Rows are points. Each copy is the shape, with its points in the same order, turned, moved and blurred by noise. Some copies are also mirrored. Which?
In the rows, zero is written as 128.

Shape:
[[183 166]
 [135 103]
 [131 159]
 [ 74  89]
 [153 120]]
Copy 1, 5 rows:
[[ 58 125]
 [132 114]
 [ 94 154]
 [186 150]
 [102 115]]
Copy 1 is: mirrored
Copy 2, 5 rows:
[[173  63]
 [141 134]
 [124  80]
 [ 86 165]
 [158 116]]
Copy 2 is: mirrored
Copy 3, 5 rows:
[[164 167]
 [131  95]
 [117 152]
 [ 68  68]
 [144 117]]
Copy 3 is: only turned

Shape (8 x 3):
[[112 142 183]
 [ 93  68  97]
 [105 120 182]
 [158 173 143]
 [129 148 148]
 [104 183  98]
 [172 171 113]
 [111 173 114]]
Copy 1:
[[114 148 202]
 [ 70 147  88]
 [ 93 161 183]
 [174 131 170]
 [134 135 166]
 [138  76 145]
 [183 125 142]
 [134  94 154]]
Copy 1 is: mirrored
Copy 2 (8 x 3):
[[136 132 173]
 [ 56  97 101]
 [121 111 172]
 [164 164 123]
 [134 146 137]
 [103 201 123]
 [160 174  91]
 [112 185 127]]
Copy 2 is: only turned

Shape, 6 rows:
[[153 107 154]
 [110 119 131]
 [167 118  81]
 [116  73 160]
 [186 136  74]
 [105 140 101]]
Copy 1 (6 x 3):
[[141 104 135]
 [108 140 130]
 [ 89 123 203]
 [113  96  98]
 [117 136 223]
 [ 98 173 141]]
Copy 1 is: mirrored
Copy 2 (6 x 3):
[[162 121  82]
 [125 112 116]
 [117 180  84]
 [134  79  74]
 [128 203  92]
 [106 136 138]]
Copy 2 is: only turned
Copy 3, 6 rows:
[[131 118 152]
 [ 97  93 129]
 [164  74 100]
 [107  97 186]
 [188  86  78]
 [ 98  85  94]]
Copy 3 is: only turned

Shape (9 x 4):
[[164 112  83 166]
 [141 184 140 154]
 [109 155  86 138]
 [146  88 114 107]
 [ 63 116 152 138]
 [159 172 101  99]
 [ 66 146  68 154]
 [127 145 153 180]
 [112  96  81 181]]
Copy 1:
[[161 134  64 122]
 [175 103 151 148]
 [156 153 114 170]
 [112 157 100  93]
 [ 77 130 140 172]
 [180 166 144 115]
 [136 176 109 213]
 [133  78 125 155]
 [124 136  54 165]]
Copy 1 is: only turned
Copy 2 (9 x 4):
[[ 98 152  77 134]
 [187 141 117 154]
 [125 163 138 159]
 [ 81 114 120  95]
 [113  85 179 164]
 [158 170 134  92]
 [ 94 169 165 191]
 [153  95 106 167]
 [ 73 133 101 175]]
Copy 2 is: only turned

Shape, 10 rows:
[[ 76 120  93  87]
 [144 144 174 149]
 [146 159  68  64]
 [ 79 101 171 139]
 [ 96 139 171  92]
 [115 101  73 150]
 [103 167 127  87]
 [112  65 104 128]
 [164 123  95 117]
 [139  94 151 157]]
Copy 1 (10 x 4):
[[ 96  67 122 161]
 [141 173  86 102]
 [ 84  75 168  86]
 [134 150  69 183]
 [ 86 132  71 139]
 [168  99 161 155]
 [ 90  89  93 112]
 [140 132 148 189]
 [136 129 157 110]
 [143 169 120 152]]
Copy 1 is: only turned
Copy 2:
[[108 114  66 102]
 [175 127 165 127]
 [ 96 156 106  37]
 [167 103 102 167]
 [185 117  94 107]
 [ 68 128 124 134]
 [152 116 101  72]
 [ 97 152 101 159]
 [106 165 139 100]
 [143 145 149 163]]
Copy 2 is: only turned
Copy 3, 10 rows:
[[129  88  61  90]
 [ 91 149 165 109]
 [115  22 117 105]
 [129 181  99  82]
 [109 127 123  52]
 [150 104  87 160]
 [ 93  80 106  76]
 [188 122  90 120]
 [141  80 138 139]
 [157 152 140 134]]
Copy 3 is: mirrored

Shape (10 x 6):
[[ 96 132 114 106 186 121]
 [154 115  89 117 151 164]
 [150  75 168 143 113  92]
 [103  98 131 120 133  97]
 [153 109 176 184  99 128]
 [161 126 100  98  72 164]
 [102 158  92  85 173 121]
 [160 135 127  78 124 167]
 [ 96 103 133 137 124  42]
 [111  71 173 161  94 123]]
Copy 1 (10 x 6):
[[122 158 110 146 133  91]
 [125 124 125 120 102 155]
 [ 77 126 158  80 209 135]
 [102 151 161 127 164 113]
 [ 98  67 157  94 210 134]
 [172 100 183  97 123 169]
 [166 179 118 155 123 100]
 [174 120 148  76 115 129]
 [102 182 172 158 219 113]
 [ 74 106 189 102 193 120]]
Copy 1 is: mirrored
Copy 2, 10 rows:
[[ 93 172 136 139 183 158]
 [137 172  91 144 177 113]
 [191 155 166 142 111 172]
 [135 135 143 141 153 173]
 [177 154 141 105  76 132]
 [184 111 102 133 177  84]
 [ 86 147 130 146 206 131]
 [167 152 127 111 196  89]
 [125 119 166 181 118 196]
 [183 132 139 106 106 188]]
Copy 2 is: only turned
